Rows are points. To make a cloud, some directions were put in groups of two or more. Within a group, all points are equally far from the middle, so they leave a hole (a ring in 2 directions, a hollow ball in 3). The other directions are filled evenly. Then the cloud was stretched, turned, moved and blurred a little. How many holes are there, and how many directions does each take, smallest first?

Cloud (20 x 3):
[[-3.8  5.8  0.4]
 [ 0.3  2.6  0.2]
 [ 2.6  2.5 -0.1]
 [-2.6  1.7 -2.5]
 [-0.8  4.1  0.7]
 [-4.6  2.4 -0.7]
 [-2.4  0.8  2.3]
 [-5.0  2.3  1.0]
 [-0.6  5.2 -3.8]
 [-4.8 -3.3 -0.3]
 [ 0.8  7.7 -1.8]
 [ 0.2 -4.7 -0.7]
 [ 1.6  3.0 -3.4]
 [-3.2  3.0  1.5]
 [ 0.6  4.3 -1.9]
 [ 2.6  7.3 -3.3]
 [-2.2  5.6  0.5]
 [ 1.8  1.1 -2.6]
 [ 0.9 -1.7 -4.4]
 [ 3.9 -2.9  2.5]]
Holes: 0

Cloud (21 x 3):
[[-1.6 -3.7  0.3]
 [ 0.4  1.2  3.9]
 [ 0.9  2.4  2.0]
 [ 1.0  4.0 -3.5]
 [-0.7  3.7 -0.2]
 [ 2.2  3.5  0.8]
 [-4.4 -3.4 -0.4]
 [ 2.0 -4.3  3.9]
 [-2.9  0.3  0.1]
 [ 5.6  2.3  3.5]
 [ 1.4 -0.3 -5.3]
 [-2.9 -0.9 -0.3]
 [ 1.2  7.2  2.9]
 [-1.6 -6.2 -1.6]
 [-4.0 -1.3  6.1]
 [ 0.9 -0.4  3.3]
 [-6.1  2.5 -0.6]
 [-0.1 -2.1 -4.7]
 [ 1.2 -2.2 -0.2]
 [-0.9  5.9  4.0]
 [-1.7 -1.3 -5.0]]
Holes: 0

Cloud (28 x 4):
[[ 2.4 -1.7  2.5  0.1]
 [ 0.9  3.9  5.2  4.1]
 [-1.8  4.4 -3.7  3.2]
 [ 2.3  2.5 -0.3 -2.2]
 [-4.9 -1.3 -1.2  3.7]
 [ 4.6  4.8  0.5  1.1]
 [-2.2 -1.7  1.0  0.8]
 [ 1.5  4.3  0.5 -3.4]
 [-3.6 -2.8 -0.7 -2.4]
 [ 0.9  7.8 -0.9  3.9]
 [ 1.4  5.2  4.9 -2.1]
 [ 3.8  2.0 -2.5  6.4]
 [-3.3 -1.7 -0.8  0.4]
 [ 2.4  0.4  2.9  1.3]
 [-0.9  4.4  6.3  1.9]
 [-2.3 -2.8 -0.4  0.5]
 [-2.5 -0.8  1.2  4.0]
 [ 2.0  0.6  5.7  0.2]
 [ 0.5  1.5 -2.4  3.4]
 [-4.2  0.6 -2.1  4.2]
 [ 2.9 -0.9 -0.3  3.9]
 [ 2.5 -1.3 -1.6 -2.6]
 [-2.9  4.6  4.6  2.6]
 [-7.1  4.6  3.3  4.5]
 [-1.2 -2.6 -0.7  6.1]
 [ 0.2 -1.7 -2.2  3.4]
 [-2.2 -3.4  3.4  1.2]
 [-1.4  5.0  2.1 -4.6]]
Holes: 0

Cloud (30 x 4):
[[ 3.1 -2.6 -6.1  0.2]
 [-2.1  0.1 -1.1 -5.2]
 [ 1.3  1.1 -2.3  6.2]
 [ 3.9 -3.7  1.9 -0.5]
 [-1.4 -0.1 -0.2 -5.2]
 [ 3.2  3.8 -3.5 -2.2]
 [ 3.2 -1.3  3.6  3.9]
 [ 1.9 -1.1  1.6  5.8]
 [ 0.0 -5.0 -3.0  0.6]
 [ 1.2 -5.2 -2.3  0.8]
 [-1.0  1.3 -2.4  6.3]
 [-0.3 -5.1 -0.9  1.8]
 [-4.0  5.0 -4.1  1.1]
 [ 3.9  2.2 -1.9  4.7]
 [-1.4 -4.0  0.7  3.4]
 [ 3.3  4.6 -2.6 -0.6]
 [-2.8 -3.8  0.3  2.4]
 [ 3.4  1.6  3.4  3.4]
 [-3.9  4.5  2.1  1.4]
 [ 3.7  2.2  2.4  3.7]
 [-2.3  0.3 -1.7 -5.2]
 [ 3.4 -1.8  4.2  2.2]
 [-4.6 -2.2  1.0  1.8]
 [-0.6  1.6  5.3 -0.6]
 [-3.8 -0.7 -1.6 -4.2]
 [ 1.7  1.2 -2.4  6.1]
 [-3.6  0.2  0.2  5.2]
 [ 0.1  1.0  5.4 -0.8]
 [-4.0 -2.9  0.6  2.0]
 [ 4.5 -3.0 -3.7 -1.2]]
Holes: 2 (2, 2)

Cloud (53 x 6):
[[-1.2  6.2  2.3  1.5 -2.6  1.7]
 [ 3.1 -3.0  2.0  1.0  4.8  3.5]
 [-6.0 -0.1 -0.4 -2.9 -2.4  5.4]
 [-0.7 -5.7 -1.8  0.5  2.0  0.4]
 [ 1.9  1.2  0.8  3.1  3.4 -1.3]
 [ 0.6 -1.7  2.3 -7.3 -0.2  1.0]
 [-3.1  4.0  6.8 -0.3 -0.6  4.8]
 [-6.4  4.3  3.6 -0.9  0.5  3.8]
 [ 1.1 -5.0  1.3  1.3 -1.8 -0.4]
 [ 2.6 -0.8  0.4 -0.6  6.3  1.1]
 [-1.5  3.8 -1.5 -3.3 -0.2  6.0]
 [ 0.2  0.1  3.2 -3.7 -4.5 -1.7]
 [ 2.6 -3.2  0.9 -0.8 -0.9 -5.0]
 [ 1.0  0.2  3.1 -0.2  6.5 -0.4]
 [-3.7  2.4  0.3  4.2 -1.0  0.5]
 [-4.3  0.1  0.2 -3.6 -3.1  6.2]
 [ 4.3 -1.3  1.2 -4.5 -3.2 -0.9]
 [-4.1 -1.7  2.4 -3.4  3.1 -0.6]
 [-3.6  1.0 -0.7  1.5  1.6 -1.8]
 [-2.2 -2.8  4.4  0.5  3.9 -0.9]
 [-0.1  1.4 -3.9  0.2  1.0  4.7]
 [-2.6 -0.2 -2.4 -0.6  0.6 -3.1]
 [-2.5  4.0  5.6 -2.4  2.0  4.4]
 [-0.1  1.2 -4.4 -2.8 -2.4  1.5]
 [ 1.4  2.3  3.3 -5.1  0.1  4.6]
 [-6.4  2.0  0.4 -2.5 -1.8  1.6]
 [-1.5  7.7  0.9 -2.4 -1.2 -3.0]
 [ 3.8 -0.2 -3.3 -1.3 -2.5 -0.1]
 [-0.8  0.9  6.5 -0.5  3.8  3.8]
 [-4.8 -1.3  3.4 -2.7  2.8  0.4]
 [ 0.1 -2.7 -2.8  1.2 -2.4 -0.4]
 [-5.0  3.0  3.3 -4.6 -1.1  0.1]
 [ 3.3  0.4  2.1 -1.3  6.3 -2.0]
 [-4.3  3.6  0.1 -4.5  1.5 -3.1]
 [-1.7  5.4  4.5 -0.3 -1.7  5.5]
 [-3.5  5.2 -0.1 -3.3 -2.0 -3.2]
 [ 6.4  0.4  2.2 -0.8  2.8 -1.9]
 [-6.2  0.1  0.5  1.5  2.5  1.5]
 [ 2.7  0.2 -0.1  2.6 -2.5  5.5]
 [-2.3  1.5 -1.1 -4.9 -3.2  4.4]
 [ 0.4  4.8  4.8  1.1 -2.7  1.4]
 [-1.3  2.0 -0.2 -4.2 -2.8  6.5]
 [-3.6 -2.3  7.0  0.1 -0.3  2.6]
 [-4.2  3.0  6.2  0.8 -3.3  3.4]
 [ 3.4  1.2  5.7 -1.5  3.3 -3.6]
 [ 2.6  2.3  3.7 -5.8  1.1  2.8]
 [-0.5  2.9  3.3 -4.2  1.8  6.0]
 [ 2.9 -2.2  1.9  3.5  3.8  3.5]
 [ 2.0 -1.5  1.1 -0.1 -1.6 -5.3]
 [ 5.3 -1.0 -1.4 -0.5  3.8 -0.7]
 [-0.7 -1.2  3.5 -1.5  4.9 -3.8]
 [-0.7  2.5 -3.6 -3.6 -1.2  3.9]
 [-1.4 -5.6  2.7 -2.8  1.4  4.4]]
Holes: 2 (2, 3)
